Each row of a before or after table is a point. One or more steps were done to the points. Then noise was added and the rows were shuffled. The steps act on how far a point lies along the listed directions, d1 being the first. Write out the steps. A step turns or swaps two directions, mirrors them in a line or flattens them onto one, adds a multiple of one to another, or multiplies one. Angles are multiples of 10 degrees, from the lower direction toward the higher: turns from -170 to 170, lines from 10 to 170 but not 90. Use the fewest steps. Two steps may share a direction if one is a turn and the other turns, adds or multiplies; they go together, in the order done. Otherwise the lowest direction goes first.

Directions:
(1): [  6  39 -27]
(2): [-31  24  27]
(3): [-36 -14 -28]
Before:
[[  4  21 -11]
 [ 11  -6 -15]
 [  8  -3   8]
 [ -7  13 -20]
 [-18  32  -3]
 [  4  30  -7]
 [ 28  17  10]
 [ 30   3  -1]]
After (8 x 3):
[[ 27 -52  -4]
 [ 11 -52 -11]
 [ 35 -52 -29]
 [ 15 -14  27]
 [ 34 -18  20]
 [ 40 -61  -8]
 [  0  15   8]
 [ -6 -18  13]]
Steps: multiply d1 by 2.5; turn d1 and d2 by -130 degrees

Directions:
(1): [-14 -19  16 -33  18 -52 -33   7]
(2): [ 13  19 -51 -30 -21   0 -29 -28]
(3): [-10  -6 -43  17  44 -27  31 -16]
Before:
[[ 10   4  31   2 -28  15   4   6]
 [ 25  15   1  27 -26  60  17  -5]
 [  1  -5 -10 -20   4  -9 -32 -10]
 [  2   8 -22  -2  -3 -20 -19  -8]
 [ -5  14  44  13 -13  15  16  28]
 [ 17  14  15  30 -12  44   6  18]
 [  3   2 -22 -34 -25 -18 -46  -8]
 [ -1  -4  38  24 -10  18  28  13]]
After:
[[ -9  13  48   8 -14  13  11  28]
 [ 10   0  32   1 -27  14   0   9]
 [  8  -1  43  -3 -11   6 -33  29]
 [  6   8 -30   8   2  20  -4 -16]
 [  5  12 -28   8  -3 -10  -9 -11]
 [ 10  -6  45 -29 -22  -4 -48  16]
 [ -7 -13  53   6  -9  -1   5  19]
 [ 11  19 -52   4 -28  24  -4 -20]]
Steps: mirror d1 and d3 in the line at 70 degrees

Directions:
(1): [-20  23  43  24  15  60  -4  -7 -22  12  27  25  18  15]
(2): [ 23 -49   4  22  13 -13 -18  48 -35   5  36 -21  15  13]
Before, 8 rows:
[[ -4 -15  12  19   8  10  -7   9 -23   7  23  -2  10  11]
 [  8 -31   9  17   7  -1  -7  23 -30   4  28  -1  12  15]
 [-19  12   0   2  -1  23  -7 -15   1   0   1  16   0   2]
 [-13   8 -11  -2  -8 -14   5 -11  16  -6  -8   4  -6 -15]
 [ -2  -1  -6  -9  -8  -8  -3  -4   9  -4  -4   2  -6  -8]
 [  3  -8  24  25  13  16 -10  22 -24   6  28  -2  13  12]
 [  4  -9 -12  -7   3 -16  -8  -6   9 -13  -8  -9 -10  -4]
 [  5 -15  -7   1  -2 -19  -1   9   4   3  -5  -7   4   1]]
After, 8 rows:
[[ 10 -24 -10   2  -1 -25  -4  16   1   3  -1 -12   5   2]
 [-26  25   2  -1  -2  31  -3 -26   7   0  -5  23  -2   0]
 [ 11 -28  31  38  21  18 -19  44 -43  10  48  -9  23  20]
 [-18  20 -15  -9 -12 -14  11 -23  26  -8 -19   8 -11 -19]
 [ 21 -60  14  32  15  -6 -19  52 -52   8  51 -13  22  24]
 [  3 -31  17  29  14  11 -14  26 -37  10  39  -8  17  17]
 [  5  -9 -16 -10   1 -21  -7  -7  12 -14 -11 -11 -12  -6]
 [ -3   3  -9 -13 -10 -10  -1  -9  14  -5  -9   3  -9 -10]]
Steps: multiply d1 by 1.3; multiply d2 by 2

Directions:
(1): [-60 -11   0 -37 -12  43   8  -4 -11   4  13   1  10  -1  17  16   8   7
 -49   4  -1   0 -12 -17]
(2): [  6 -22 -13  -9  19 -16   4  43   6   8   1   6   5  11  -9 -34 -52   8
 -40  -9  -3  43   4   2]
(3): [-10 -18 -36  48 -28  24  21  19  -8  -5   5  -5   2  14  17  27 -15  22
  29  23 -29  21  10   1]
(4): [ 27 -41  -9 -28  -2 -13  15 -19 -22 -17 -21 -33  36  -1  13  -3  14  33
  -3 -11   2  -9  39 -10]
(5): [ 26 -16  41 -25   0  35  15  21  37  -8 -11  19 -17 -23 -11  42  -1   5
   9  -3   3  21  25   7]
Before (9 x 24):
[[ -4 -20  -9 -27  -2  -5  -1   3 -14   0  -2  -8  12   6   5 -26 -21  11
  -35 -15   7  12  -3 -11]
 [ 22 -13 -15   1   1  -9   4  24   3  -2 -10  -4   9  11   4  -4 -29  17
    3  -2 -18  13  19   9]
 [ 14  -1  -8  13   1 -13  -4  10   6   1   2   3  -1  -2  -8  -5  -1   2
   17  -1  -7   5   9   5]
 [  1   1   3   5   6   6  -5  21   9   0  -3   2 -11   8  -6  -8 -11  -4
   10   4  -3  16   3   2]
 [ 27 -16   5 -10  -2  -6  11 -17  -6 -11 -10 -23  10 -11  10   8  19  11
   16   4   1 -13  25   4]
 [ -6   2  26 -45   8  -1 -13 -15   4   0  -9  -2   4  -2 -10  -9  17   2
  -24 -13  19  -4  -1  -6]
 [ 15   4  11  -2  16 -14  -8  12  16   7  -2   7  -7   2 -18 -13 -16   0
    2  -2   8  15   2   5]
 [  9 -12 -32  27   5 -27   7  21  -8   1   3 -14   9  25   8 -26 -34   6
   -3   5 -20  24   2  -3]
 [  2 -11 -17   6  -6   2  10  13  -2   5   4  -2   4   1   7  -1 -15  10
    6   3  -7   9   6   1]]
After:
[[ 33  -6 -21  42  -8 -22  10  -3  -5 -11  -8 -19   4  13  10   5  -1   8
   45  10 -20   0  16   0]
 [ 28 -59  -9 -55  -4 -13  25 -43 -39 -24 -25 -60  54  -8  29  -2  36  45
  -13  -9   5 -26  54 -14]
 [ 58 -43  -5 -16  -3 -20  12   3  -7 -16 -26 -21  17   0   0 -12 -17  30
   10 -19   4  15  38  -3]
 [ 36  -7 -18   0  -2 -31  -3 -17 -18 -10 -20 -27  25  10  11 -10   6  20
   24  -7 -11 -25  25   4]
 [ 22 -23  26 -49   8   0   1   1  13  -7 -20  -6   9  -4 -12  -2   4  19
  -17 -15  16  15  24  -2]
 [ -9  28   4  19   7  -1 -18   8   7   6   4   8 -22   9  -9 -13   0 -21
   19   7   0   0 -17   4]
 [ 10  -5 -20   8  -4 -15   4  -3 -12   4   0 -11  10   2   7 -12  -4   8
   14   1  -3  -7   5   0]
 [  8  27  18  12   8  -8 -16  -5  18   8   2  12 -18  -2 -18   2   6 -13
   25   5  10  -5 -10   6]
 [ -2   8  -6   9  -6  -5  -7  -8  -1   0   5   1   0  -4  -2   4  19  -3
   19   2  -5 -13   2   0]]
Steps: turn d1 and d2 by 80 degrees; mirror d3 and d5 in the line at 150 degrees; multiply d4 by 3
